Each point is reached from the start by the listed moves, each made 0, 1 or 2 times, or once backwards (-1), plus a little noise. Say if it took an odd or an even number of moves. Then give how often each move was made.

Moves:
(1): [ 21  -7  14 -13]
(2): [ 7 24 23 11]
(3): [-34 -11  32  -8]
Start: [-15   7   4   3]
Points:
[-15  37  95   4] => even (1, 2, 1)
[-22  62  36  39] => odd (-1, 2, 0)
[67 29 25 -4] => even (2, 1, -1)

Moves:
(1): [23 23 -3 -5 -3 -9 -9 -4  8  9 -1]
(2): [-18  12  -3   1   5  -4   1   8   8  -5 -11]
(3): [  2   9  21   3   1   7  11 -21  14  -8   5]
(4): [  8   0  -5  19   6   8  10   1 -17 -12 -11]
(5): [  3   0   7   0   4  14 -18  -5   1   8 -17]
(6): [ -2  18  -8 -14  -6  24   4   7   2 -13   1]
(7): [  2  -1  11 -16  15   1  17   2  -5   4   1]
(8): [ 6 -1 23 -2 -7 -5  0 21  1 -3 -3]
(9): [  7 -16 -10   0  -6  -2   6  -4  24   7 -14]
(10): [ -9   3   7   7 -19  -6   8  -3 -15  23  -4]
(11): [-1  3 -1 12  9  7  8  9  8  5 15]
Start: [ 11  -3   3   0 -12  10   8  18   7  -1   2]
Points:
[ -6  57  48   4 -19  13 -35  40  -7  26 -48] => even (1, 2, 0, 0, 2, 0, 0, 1, -1, 1, 0)
[ 77  20  55  14 -20  18 -15  41 -57 -22 -33] => odd (1, -1, 0, 2, 1, 0, 0, 2, -1, 0, -1)
[-32  25 -37  58 -41  43  12  63   8  40 -44] => even (0, 2, -1, 1, 1, 1, -1, 0, 1, 2, 2)
[-28   4  20  37  36  39  28  91 -52 -27 -35] => odd (-1, 2, -1, 2, 1, 0, 1, 1, -1, 0, 1)
[ 20  14  41  41 -17  33   9  37 -64  -4 -31] => even (0, 0, 0, 2, 1, 0, 0, 1, -1, 1, 0)
[ 29 -54  70  22 -50  22  44  38 -59  25 -66] => even (-1, -1, 0, 2, 1, 0, 1, 2, 1, 2, -1)
[ 32  49  66  95 -28  32   1 -39 -32  37 -27] => odd (1, 0, 2, 2, 2, -1, -1, 0, -1, 2, 1)
